Each row is a point. The window is the flat piece filled in between its corners: a triangle in 3 columns, a solid with four corners in 4, and so on. A path goes straight from each point to the next, and from the last back to the first. After which points does the path pass through the window?
In the rows, zero is written as 128.

Window, 4 rows:
[[118 115  75  92]
 [ 53 190 171 105]
 [149 108 131  92]
 [116 211 177  93]]
Path:
(1): [102 191 136 145]
(2): [135 112  97 143]
(3): [117  98  88  62]
(4): [ 99 184 165  36]
(5): [129 191 150 151]
(6): [107 185 153 121]
(7): [104 186 158  78]
(8): [112 114  93  39]
(9): [127 127  95 127]
(10): [143 162 162 158]
(11): [116 161 178  47]
(12): [ 85 183 141  63]
Through the window after points: 4, 6, 8

Window, 6 rows:
[[197  96  79  89 189 126]
 [111 184 182  80 149 149]
 [132 168 136 219 109 118]
 [137  81 213 100 129 143]
 [ 19 120  77 208 153 114]
 [ 42 114 162 102  82 156]]
Path:
(1): [ 71 109 117  85 135  92]
(2): [ 89 106 158 115 106 105]
(3): [ 79 101 144 148 131 200]
(4): [ 89 120 139 131 165 220]
(5): [ 83 135 147 104 146 104]
(6): [ 94 139 167  86 110  73]
(7): [ 96 133 166 125 131 202]
(8): [ 68 110 147 125 112 190]
(9): [ 71 121 165  76  84  66]
(10): [117 140 136 139 139  40]
(11): [128 141 139 176 151 178]
(12): [ 76 130 148 142 132 234]
(13): [ 56 131 145 102 105  60]
(14): [103 159 145 152 114  52]
(15): [106 155 141 169 144 185]
(16): [ 75 100 119 142 192 205]
Through the window after points: 6, 8, 12, 14

Window (8 x 8):
[[177  64 234 130 139 116 197  99]
 [116 120  79 163 136 215  75 151]
 [128  60  95 105 169  95 128 121]
 [ 88 161 150 106  88 170  19 143]
 [ 66 172 104 177 158 155  75 147]
 [218  68 230 114 230 123 166  83]
 [156 144  99 167 117 123  68 131]
 [172 128 130  85 163 128 179 106]]
Path:
(1): [159 106 172 110 146 109 131 148]
(2): [156 152 156 127 139 150 118 204]
(3): [150 121 141 147 142 171 117  22]
(4): [138 102 155 147 154 156 121  75]
(5): [176 110 145 125 176 153 123 206]
(6): [182  94 163 111 201 118 131 200]
(7): [139  80 153 118 157 127 125  46]
(8): [131 107 159 117 152 127 120  47]
Through the window after points: 4, 6

Window, 9 rows:
[[134 157 100 166  55 139 103  64 126]
 [197 131 128 170 116 168 191 182 100]
 [132  76 159 134  75 143 129 230 153]
 [ 76 151 140 163  85 127 162  61 112]
 [121 122  95 129  67 163 177  65 157]
 [ 73  68  41 151 129 112 133  87 138]
 [108 202  83 122 111 162 147  82 127]
 [153   7 105 100 129  15 163 226 164]
 [216 111 171 123 168 183 153 158 120]]
Path:
(1): [ 97 108  76 152 122 125 147 103 161]
(2): [108  77  66 120 103 124 139  98  89]
(3): [160 107 126 110 109 165 151 127 103]
(4): [162 133 136 187 154 146 166 133 195]
(5): [145 180 141 195 107 136 169 114 200]
(6): [137 117 126  99  69 149 152 114  72]
(7): [110  88  84 117  86 143 148 110  98]
(8): [113  99  83 171 139 112 151 113 163]
(9): [148  96 134 179 117 111 169 150 194]
(10): [141  88 120 126  91 130 151 155  84]
(11): [128 116 106 122  66 134 109 112  96]
(12): [135 137 105 170  95 122 142 105 165]
(13): [126 123 135 204 130 142 130 155 207]
(14): [135  94 119  89  64 145 150 160  94]
(15): [141 127  95  99  96 151 154 125  78]
(16): [135 161 122 171 128 135 136 105 188]
Through the window after points: 1, 3, 7, 11, 13, 15

Window, 11 rows:
[[101 174 217  77 131  78 118 130  19  94 150]
 [210 191 137 199 157 145 119 111  96 190 156]
 [156 115 113 140 187 194  52 135 192 171 114]
 [163 107  69 124  89 185 152  65 142  76 157]
 [119 181 189 153 198 118  87 179 205  83 100]
 [158 179 128 124 213  89  90 100  82 148 196]
 [169 136 110  98  26 187  10 123 206  75 172]
 [109 195 117 134 106 108 114 160  33  88 146]
 [173  95  90  24 112 163 160 165 178  56 142]
 [137 115  92 147  60  89  87 118 150 187 140]
 [ 66 206 165  32 148  99 123 147 139 142 132]]
Path:
(1): [164 152  88  92 111 150 100  86 133  78 102]
(2): [142 118 108 132 115 161 153 101 132 113 192]
(3): [ 74 110 181  59  94 155 135 163 157 112 196]
(4): [146 188 123  74 142 107 104 129 115 105 115]
(5): [183 164 131 120 115  86  65 106 136 166  86]
(6): [106 144 137 151 135 160  93 184 150 144 202]
(7): [142 148 132 141 110 151 112 135 133 117 181]
(8): [172 176 111 127 125 138  93 107 113 123 118]
Through the window after points: 1, 3, 7

Window:
[[ 71 123  58 152 101 163 147  25 155 166 130 147]
 [120 136 127 102 147  59  89 196  93  66  73  99]
 [172 170 190 140  89 189 138 100  63 200 161 117]
 [127 149 152  65 157 136 116 181 148  73 118 164]
 [175 101 148 112 119  89  82 196 196  78 124 105]
 [183 175 163  86 127 147  84  30  73 179 186 119]
 [129 151   7 125 130 174 104 124 153 157 123 133]
 [158  50 130  83 129 100  83 221 103  55 143 151]
 [187 154 153  46  95 138 163  59  73 221 112 117]
 [161 141  69 143 163 170 188  49 121 144 144 108]
 [112 108  87 140 190 178 120  65 140 213 106 127]
 [128 127 131  90 152  47 121 219 132 118 169 135]]
Path:
(1): [160 153 111 126 129 133 125  91  94 151 135 153]
(2): [186 137 108 130 117 126  98 134 112 154 102 177]
(3): [111 129 115  87 127 138 106 141 134 127 139 121]
(4): [105 133 133  63 120 178 146  92  95 140 160  82]
(5): [169 153 104 115 139 113 116 101 100 172 127 157]
(6): [198 155 152 127 134 120 111  56 100 165 157 193]
(7): [130 153 136  92 116 175 111  90  90 171 158  68]
(8): [113 109 127  78 148 140 128 141 134 142 162  77]
(9): [178 136 103 147 127  98 109 121 112 129 108 160]
(10): [149 122 119 124 147 114 109 136 122 143 105 144]
(11): [107 125 123  66 135 141 110 137 124 135 147 111]
(12): [125 137 116  89 140 135 111 147 123 124 134  90]
(13): [159 143  87 134 122 114 110 135 122 144 115 163]
(14): [156 143 122 116 123 129 133  86 107 167 121 148]
(15): [ 87 116  81  57 120 175 170  88 127 146 132  35]
(16): [ 64  98 114  46 151 176 125 137 111 128 161  71]
Through the window after points: 6, 12, 14

Window, 14 rows:
[[168  96 114 150 135 113 181 222 123 169 152 127 160 128]
 [ 99  92 100  72 171 129 106  70 134 147  44  76  86 139]
 [182  86 129 169  80 148 160 169  34 125 118 125 168  99]
 [215 104 189  66  77 120 136 173 147 125 128  73 109  83]
 [ 67 148  96  58 138  88 148  91 122  79   8 128 103 150]
 [ 24 110  84 134 101  89 139  63  78 128 151 152 180 158]
 [141 110  50 196  32 142 153 169  89 140 170 146 136 151]
 [ 86 139  49 161 145 110 105  87  92 106 139 211 143 121]
 [197  71 113 164  90 129 235 153  88 131 191 152 108 115]
 [  7 154 118 103 162 147 113 110  93  78  72 107  73 127]
 [144 168 193  82  91 145 141  75 105 203  95 144 123 175]
 [203 131 135 121  91 197 198 159 139 120 130  73 169  87]
 [177 104 109  52  92 175 165 173  78 146 150 127 140 124]
 [103  81 197  56  93 169 129  89 168 174  57 173 126 151]]
Path:
(1): [179  95 141 128 120 145 154 143 111 125 139 123 155 160]
(2): [164  96 139 129 132 137 130 160 124 103 143 111 131 167]
(3): [153 121 121 114  88 135 178 159 113 154 122 118 136  87]
(4): [ 86 101  96 103 113  90 168 130 109 184  85 156 108  54]
(5): [120 125 127 125 108 142  93 106  97  68 137 139 137 235]
(6): [154  93 135  98 129 158 125 136 114  95 119 128 124 189]
(7): [115 125 117  82 105 124 151 111 105 163  97 113 123 102]
(8): [ 92 122  71 105  85 145 173 118  74 182 103 137 129  68]
(9): [156 103 144 121 124 148 149 145 120 111 124 133 144 169]
(10): [149  77 124 120 131 125 146 125 102  84 135 135 157 195]
(11): [121 139 117 120 112 136 165 138 107 173 115 142 109  69]
(12): [120 115  92 127  92 131 163 142 104 149 111 127 124  94]
(13): [167  78 128 131 124 148 135 157 102  74 140 119 161 179]
(14): [159 126 158  96 107 139 130 119 119 124 105 121 123 160]
(15): [121 121 141  77  90 120 162 123 119 163  93 126 120  97]
(16): [122 132 106 100  87 146 180 158 119 171 110 123 121  83]
Through the window after points: 2, 6, 14, 16
